Every row gives one point. Examples show where two turns around zero, p and q, send a point. Write where each new point lands after one turn and then the other. Backwards means that the second turn is done in reverse. Each puzzle has new turns, and all numbers are rounded.
In the rows, zero is written as 128.

Turn p:
102, 142, 118 => 119, 126, 158
144, 99, 164 => 168, 128, 100
153, 154, 113 => 98, 150, 116
113, 117, 117 => 127, 109, 138
Turn q:
84, 98, 119 => 111, 179, 125
119, 128, 142 => 124, 133, 143
142, 149, 121 => 148, 111, 124
166, 137, 130 => 129, 90, 120
Where do these land?
q, then p backwards: 153, 132, 145 => 113, 112, 108
p, then q: 102, 126, 113 => 104, 133, 145
q, then p: 136, 107, 161 => 158, 119, 153
q, then p backwards: 125, 172, 102 => 123, 100, 171
p, then q: 124, 104, 119 => 107, 133, 114

Turn p:
99, 164, 122, 156, 115, 155 => 104, 123, 167, 138, 110, 92
159, 124, 117, 140, 161, 122 => 108, 136, 114, 141, 163, 146
123, 109, 111, 130, 144, 96 => 136, 150, 116, 106, 156, 127
127, 158, 141, 119, 85, 139 => 148, 119, 160, 147, 93, 128
150, 101, 146, 151, 136, 125 => 122, 99, 123, 118, 155, 149
88, 111, 116, 93, 158, 135 => 118, 152, 84, 104, 106, 104
136, 119, 140, 128, 99, 103 => 161, 121, 143, 117, 132, 144
152, 140, 123, 138, 94, 151 => 142, 104, 148, 165, 126, 124
117, 127, 136, 97, 160, 126 => 113, 150, 98, 116, 110, 139
Turn q:
150, 150, 104, 139, 139, 109 => 121, 112, 98, 129, 152, 147
86, 98, 119, 155, 103, 129 => 137, 149, 163, 176, 125, 133
104, 149, 111, 99, 116, 160 => 98, 158, 128, 118, 95, 146
152, 97, 143, 98, 127, 142 => 111, 112, 139, 113, 115, 86
155, 155, 148, 158, 127, 104 => 164, 123, 90, 126, 151, 125
121, 137, 153, 106, 123, 157 => 130, 144, 130, 104, 94, 117
139, 137, 141, 127, 136, 95 => 141, 126, 120, 111, 159, 124
116, 101, 104, 142, 152, 128 => 121, 101, 155, 147, 132, 146
Where do these land?
p, then q backwards: 105, 157, 95, 145, 148, 146 => 132, 100, 120, 99, 86, 127
p, then q: 119, 106, 118, 153, 163, 107 => 112, 122, 149, 93, 131, 159
p, then q: 147, 136, 113, 131, 107, 108 => 149, 106, 107, 118, 123, 123
q, then p: 142, 120, 151, 92, 136, 162 => 177, 139, 129, 112, 106, 133
q, then p: 129, 130, 175, 144, 115, 107 => 130, 149, 129, 151, 150, 168
p, then q backwards: 109, 121, 129, 120, 141, 105 => 123, 151, 142, 108, 126, 123
q, then p: 135, 135, 140, 124, 142, 146 => 153, 124, 120, 134, 122, 127
p, then q: 152, 121, 106, 150, 91, 176 => 160, 92, 147, 165, 159, 111
p, then q backwards: 116, 125, 126, 92, 110, 96 => 108, 156, 166, 138, 124, 136

Turn p:
93, 140, 115, 160, 131, 105, 95, 122 => 107, 115, 85, 136, 125, 101, 151, 106
100, 150, 104, 137, 155, 115, 97, 156 => 87, 129, 85, 153, 131, 133, 147, 132
147, 105, 156, 128, 132, 119, 152, 109 => 143, 118, 168, 116, 150, 121, 123, 119
155, 130, 160, 107, 130, 157, 143, 140 => 140, 128, 166, 131, 125, 136, 115, 168
147, 105, 111, 104, 156, 122, 114, 140 => 129, 130, 116, 128, 166, 162, 128, 140
112, 162, 140, 119, 104, 107, 148, 120 => 104, 140, 136, 121, 108, 99, 98, 116
139, 113, 142, 121, 99, 103, 151, 132 => 134, 157, 151, 103, 140, 111, 120, 120
133, 106, 111, 162, 117, 147, 111, 157 => 152, 146, 113, 137, 121, 133, 175, 135
130, 162, 96, 168, 125, 157, 135, 112 => 148, 123, 115, 172, 85, 130, 129, 104
99, 132, 122, 101, 153, 160, 137, 123 => 105, 101, 131, 122, 105, 166, 121, 136
154, 103, 151, 101, 107, 116, 125, 97 => 158, 120, 142, 91, 153, 115, 100, 133
Turn q:
142, 141, 84, 132, 144, 133, 135, 133 => 116, 142, 109, 138, 95, 114, 110, 145
122, 133, 150, 110, 146, 104, 141, 115 => 155, 114, 121, 139, 148, 107, 141, 128
142, 149, 158, 164, 142, 129, 144, 132 => 154, 152, 146, 111, 139, 125, 135, 164
139, 131, 134, 136, 134, 139, 95, 159 => 117, 125, 119, 99, 113, 151, 148, 142
138, 131, 115, 117, 92, 120, 72, 111 => 112, 124, 94, 93, 134, 150, 107, 89
149, 139, 141, 116, 145, 155, 118, 120 => 142, 135, 105, 138, 132, 158, 133, 145
132, 113, 146, 117, 98, 133, 139, 158 => 134, 130, 155, 126, 113, 144, 153, 101
129, 98, 149, 129, 143, 119, 150, 116 => 153, 102, 152, 143, 137, 125, 124, 136
58, 116, 74, 132, 107, 121, 157, 110 => 66, 128, 152, 164, 139, 79, 102, 102
Where do these land?
q, then p: 137, 103, 122, 132, 148, 132, 150, 109 => 145, 132, 123, 133, 143, 111, 159, 142
q, then p backwards: 138, 96, 113, 139, 132, 140, 115, 137 => 111, 139, 132, 106, 139, 153, 139, 118
p, then q: 134, 179, 136, 112, 117, 168, 149, 151 => 105, 157, 150, 78, 131, 147, 152, 108
q, then p: 96, 109, 128, 129, 118, 130, 131, 119 => 115, 99, 136, 120, 135, 121, 145, 120
q, then p backwards: 139, 109, 143, 153, 110, 99, 125, 123 => 133, 107, 147, 113, 113, 126, 145, 97
p, then q: 137, 112, 164, 129, 129, 107, 89, 104 => 146, 78, 120, 130, 102, 106, 132, 136
p, then q: 139, 110, 118, 133, 109, 95, 95, 86 => 144, 96, 86, 136, 107, 114, 94, 130
q, then p: 115, 177, 118, 133, 148, 140, 135, 150 => 91, 164, 128, 148, 109, 126, 120, 113
q, then p: 118, 155, 110, 91, 141, 140, 162, 173 => 125, 166, 148, 138, 96, 99, 128, 81
